Each row of a before or after table is a point. One or more steps were done to the points. Then noise was added and the rows were shuffled. The steps act on columns, c1 being the first. Write out the steps. A step turns or swaps two columns, mirrors them in a line or flattens them onto one, adds a multiple of one to another, or multiplies or shifts one. Angles are multiples of 10 degrees, from the lower column toward the higher: turns from -170 to 170, lines from 10 to 170 but not 90. Use the fewest steps. Two steps may share a column if one is a turn and the other turns, adds or multiplies; they go together, in the order done. Otherwise the lowest column goes first.

Before, 12 rows:
[[ -7 -34]
 [ 25   1]
 [-14   8]
 [ 28 -18]
 [-21 -35]
 [-33  -5]
 [ 10  27]
 [ 30   6]
 [-30  -5]
 [  3  28]
 [  2  13]
 [-10 -60]]
After, 12 rows:
[[ 10  -9]
 [-38  13]
 [-46  39]
 [ 20 -20]
 [ 26  14]
 [ 24 -14]
 [ -6 -16]
 [ 10  32]
 [ 20  15]
 [-30 -17]
 [-26  22]
 [-26 -15]]
Steps: mirror c1 and c2 in the line at 20 degrees

Before (14 x 3):
[[-49  -8   0]
 [ -4 -10  60]
 [  2  23  26]
 [  1   0  -8]
 [-15  -4   3]
 [ 15  11 -25]
 [ 14  -4  48]
 [-25 -16   8]
 [ -3 -15  20]
 [-12  -7  14]
 [-15  20  -4]
 [-21 -19 -13]
 [-14  -7  43]
 [  4   2   3]]
After, 14 rows:
[[ 42 -37  30]
 [-37  -8  30]
 [ 17   9  18]
 [ 11 -30  16]
 [ 36 -51  48]
 [-25  -9   5]
 [  5   1  -4]
 [ -4 -16  18]
 [ -4  23 -29]
 [-10  -8  11]
 [ 17 -38  45]
 [-13 -20  21]
 [ -5   5  -6]
 [-14  20   6]]
Steps: add -0.7 times c3 to c2; turn c1 and c3 by -40 degrees

Before:
[[ -8 -16 -19   4]
 [ -5  -8  14 -16]
 [-14   6 -15 -10]
 [-23 -24  -4   0]
 [-15 -25 -20 -11]
 [ -5 -22 -22   8]
 [ -8 -25  26   3]
 [ -8 -24  -7  -6]
 [ -4 -19   9  21]
 [-25 -18  -5  16]
 [ -6   5  56  12]]
After:
[[ -3   5  18 -16]
 [-26 -25  13  -2]
 [ -5 -26 -17 -10]
 [ -6 -30  11   3]
 [-10 -15 -13  -6]
 [-13  11  -4  -2]
 [ -6  -5  58  12]
 [-18 -13 -12 -27]
 [ -8 -18  33 -13]
 [ -9 -16  -2 -20]
 [-20 -18  11 -15]]
Steps: add -0.7 times c1 to c3; turn c2 and c4 by 40 degrees

Before:
[[-40 -24  -8 -14   4  -2]
 [ 13  40  -4  12   6 -21]
 [ -8 -31  19  -3   4 -16]
 [ 15 -12   3  -6 -20 -12]
 [-17 -17 -41  17  25 -17]
 [-22  -2  13  18 -53 -13]
 [  2 -24 -10  20 -10   4]
 [-15  -4 -27 -12  -1  -6]
 [ -4 -24  -8 -10   7  -5]
 [-15  17  -3  12   1  40]]
After:
[[ 26  42 -42   6 -18   0]
 [  8 -13 -11 -14  -3  -5]
 [  4  -9  -5 -13 -39  -6]
 [ -1  37 -28 -10 -14  -5]
 [  8  45  -4   4  10   2]
 [-20 -16   2 -10  16  -2]
 [-54 -19  15  12 -23   9]
 [-10  -7 -11  20   4   6]
 [  3 -60  18  -8  -8  -3]
 [  3  23  -3  23 -16  10]]
Steps: swap c1 and c5; add -1.5 times c3 to c2; flatten c4 and c6 onto the line at 20 degrees

Before:
[[ 10 -10   2  -7  15  14 -19   0]
 [ 20 -12  -2  10  -3  -5 -23   5]
 [ 20 -15  10   1  22  -9  -2  -8]
 [  6   5  -5 -13  27 -20   7  12]
 [-14   8  -2   6  29 -16   8   3]
 [  4  -2   7  17  -4 -16  24   9]
 [ 32   0   1   6  11   5 -19   5]
 [ 13 -10  -7  17  -1 -11  24 -14]
 [ -9  12   6  -1   9 -12   0  -8]]
After (9 x 8):
[[ 31   0 -48   7  -1   6 -48   9]
 [ 11 -27 -14  -9  10  13 -48  15]
 [ 21 -37 -19   0  18  -7  -6  14]
 [  6  12 -15 -13   6 -19  17  34]
 [ 11 -23 -29  17   8 -11  61 -18]
 [ -9  32  19   0  11 -11   2   5]
 [-13  18  21   6   9 -16  22  23]
 [ 20 -31 -32   9  -7  -4 -57  -5]
 [  4  -6   2  18 -13 -16  59  -8]]
Steps: add -1.5 times c1 to c3; multiply c2 by 2.5; add -0.5 times c4 to c5; turn c5 and c8 by 60 degrees; multiply c7 by 2.5

Before, 12 rows:
[[ 17  -7  10  13  32   6  10 -29 -18]
 [-41 -13 -30 -20  -8  18  13  17 -22]
 [ 24  12  -1  17   4  10  -3 -35  -5]
 [-17  16  33 -20  26  19 -24 -30  36]
 [ 23  25   8  -2  38  14   1  -7  10]
 [ 20  35  21   0   9   8  -8 -41  35]
 [-18 -16  -3  21  -6  14  26  20  -5]
 [ 17   6 -12  11  37  -8  11 -26  -2]
 [  6 -20 -16 -11  14   5  46 -11  -1]
 [  0  -6  -5   3  26  -9  -9 -10  23]
 [  2 -10  10 -27 -30  -3  -3  11 -30]
 [-60  16  16 -22 -15  -7   7  14  -2]]
After, 12 rows:
[[ -7 -17  10 -10  32  -9  -5  30 -18]
 [  6 -15 -13 -12  37   4  -7  28  -1]
 [-16  18  -2 -14  -4 -20 -29 -16  -4]
 [-12  40 -29  23  -7 -10 -15 -16 -21]
 [ -9  -2  12  24 -30  10  -1 -12 -31]
 [-21  -6 -16  11  12  -2 -45  19  -1]
 [ 35 -21  23   3   9  -8  15  38  37]
 [ 12 -23  -2 -13   4 -13   8  35  -4]
 [ -5   0  -6  -5  26   7  14  10  21]
 [ 16  59  17  20 -15  14  -9 -13  -4]
 [ 15  17  33  25  26 -10  29  25  37]
 [ 27 -26   6  10  39 -15   0   5   9]]
Steps: turn c1 and c2 by -90 degrees; turn c4 and c6 by -160 degrees; turn c7 and c8 by 170 degrees

Before:
[[-12   1  31  -3 -20   2   3  28  18 -14  -4]
 [ 22 -36 -10 -31  42   4 -32  14  15 -14 -39]
 [ 30 -23  -8 -28  11  48  21 -22 -21  -1 -30]
 [-19  -6  22 -27 -20 -14 -40  12 -45 -14 -19]
 [-20  13  -9 -24   5  -9  -7   4   6  -9 -18]
 [ 19  26  24  29  24  39 -16   0 -12  -2  14]
 [ -7  -3  12   3  17   7  -7  -1 -12  19 -34]
 [-23 -14 -13  23  28  46  -9  19  19  23 -13]
 [ 12 -23  17   3  12   6 -33   2   6   2  23]
 [ 20 -24 -35  26 -12  -1  -6  -9 -12  -3 -39]
 [ 15 -34 -31   0 -23 -20  15  30 -40 -15   1]
 [-13  17  19  31  27  -1  -6  -7  -4   3  -8]
 [ 17 -28 -26 -16 -22  13   2  34  13  36 -34]]
After, 13 rows:
[[ 17 -24 -11 -15   6  13 -11   5  15 -11   7]
 [-20   1 -28 -23 -23  -9   1  34  18  37  41]
 [-59  -2  -8 -26  13  -3  19 -23  -4   3  34]
 [-14  31  19  12  13  -6 -25   8   0   4  -4]
 [-14   0  -7   9  41 -18 -31  12  27 -13  53]
 [  9  -4  31  -8 -20  13   2  27  17 -14   0]
 [ 18  -9  20 -60 -21  11 -44  13 -26 -17  20]
 [-30   0 -14  52  27  44  -6  18   3  26  19]
 [  5 -21  19  44  30  14 -10  -4 -17   5  -5]
 [ -3 -23  10  11  17   8 -12   1 -13  17  29]
 [-39 -10  22  38  24   3 -21   3 -27   0 -29]
 [  7  26 -30 -36 -23 -28  18  31 -35 -14  23]
 [-15  -4 -38   9 -14 -21 -13  -8 -25  -3  40]]
Steps: mirror c1 and c6 in the line at 120 degrees; turn c2 and c11 by -140 degrees; add 0.3 times c2 to c7; turn c4 and c9 by -30 degrees; add 0.7 times c5 to c4

Before, 13 rows:
[[ 14 -23   6 -33  -3 -19 -37  32  -1  19  -4  -5]
 [ 19  16 -42 -39   9  17  16 -13   2  14  -2  12]
 [ -6  37 -36  21  30 -17  27 -17 -13  19 -15   1]
 [  6 -31 -40 -12   1 -24   6  -4 -17  34 -28   4]
 [-21 -34 -18 -17 -14 -20 -21 -11  -6  11  28  21]
 [ 23   4  -6  30  -2  27  -4 -39  13 -12  27   5]
 [-22  31  25 -17 -15  25   6 -17 -40  -2  23 -17]
 [  4  24  -8  -8  46 -11 -18 -20 -29 -23 -15 -33]
 [-21 -31  26 -32   3  16   5  -9   2  35  -3  17]
 [-29  -2  15   7   3  -5 -15 -13  20  17 -28 -36]
 [ -1  -8 -14  16  -7  17 -32 -21   5   7 -19  27]
 [-11  -3 -35  16   7   4 -18  20 -29 -18  24 -16]
 [ 20  25 -39   9  25  20 -25 -11 -11  30  -4 -17]]
After:
[[  2 -11 -40 -20   7   3 -24  20  -9   5 -50   7]
 [ -4  -2  16  15   4  16 -27   9  14  32  39  25]
 [ 51 -30 -18   4   5  21  12 -13  34   8  -3  -6]
 [ 11  -2 -11  25  -7 -31 -26  14  12   5  22 -26]
 [ 12 -31 -13   7 -14  14 -15 -20 -21  22 -24 -32]
 [-16   3 -17  20  40  22 -27 -11  29 -16 -22  20]
 [  9 -35  37   4   5 -24   9 -33   0  34   5  -8]
 [ 54  14 -16  15  24 -15 -30   9   7 -11  -9  12]
 [ 13 -24  18 -31  -5  21 -35 -28   5  -7   2 -14]
 [ 38  13 -27   3   7 -19  16 -42   4 -12   7   1]
 [-22  40  16  12 -16 -14   1 -20  -1  20 -58  28]
 [ -1   3  -7  40   0 -25  -6  23 -33 -24  -5   1]
 [ 32  23 -22  21  32  15  28  19  18  15  -4   1]]
Steps: turn c1 and c10 by -70 degrees; turn c1 and c3 by 30 degrees; add -0.5 times c5 to c2; turn c4 and c8 by 80 degrees; turn c6 and c12 by 160 degrees; turn c7 and c12 by 20 degrees; turn c9 and c11 by 120 degrees; multiply c11 by 1.3

Before, 9 rows:
[[  7  10 -11 -14  -5   9  -9 -18  -7   0   7 -37]
 [-13   5  -8  19  30  49  22 -60 -10  27 -27  32]
 [-15 -23   9   3  -6  -1  -7 -24 -29  22  -3  -1]
 [ -4 -28 -20 -22  25  21   4 -52 -32  44 -31   7]
 [  9  21  -9 -24 -27   3 -19 -15   6 -11  -5  -2]
 [-31  -3 -13 -14 -15   9   5  28 -51 -11  12  13]
 [ -7 -10   5 -17   8 -19 -18  -3  -5 -31 -18 -21]
 [  9 -24 -17 -13 -19  -5  15 -16  -8   1   5 -13]
 [ 16 -17  -6   1  -1   3 -28   4  -4 -17  13  -6]]
After (9 x 12):
[[  3  15   6 -19   7 -23 -19  -3  -3  25  16 -29]
 [-13 -12  28  51 -20 -23 -24 -51 -28   6 -25   4]
 [-10   0  -8  19   6  -2 -27 -29 -29  -9  -1  -4]
 [ 10 -21 -20   2 -15   4 -22 -16  -6  12   0 -17]
 [ 14  23   3 -12  -5  17 -25   4  -4   6  -5  -8]
 [ 10  25 -28   3  -7   0  12 -15   9  25  -7  -2]
 [  3  14   0   3 -15  15   4 -17  -5  14 -12 -55]
 [-30  -5 -15  -5 -12  10   4  23 -51  20  12  18]
 [-38 -17  33  22  -9  -8  14 -62  -8 -25 -43  41]]
Steps: turn c1 and c6 by 30 degrees; turn c6 and c11 by -70 degrees; turn c2 and c7 by 70 degrees; swap c3 and c5; turn c4 and c10 by -110 degrees; multiply c12 by 1.3
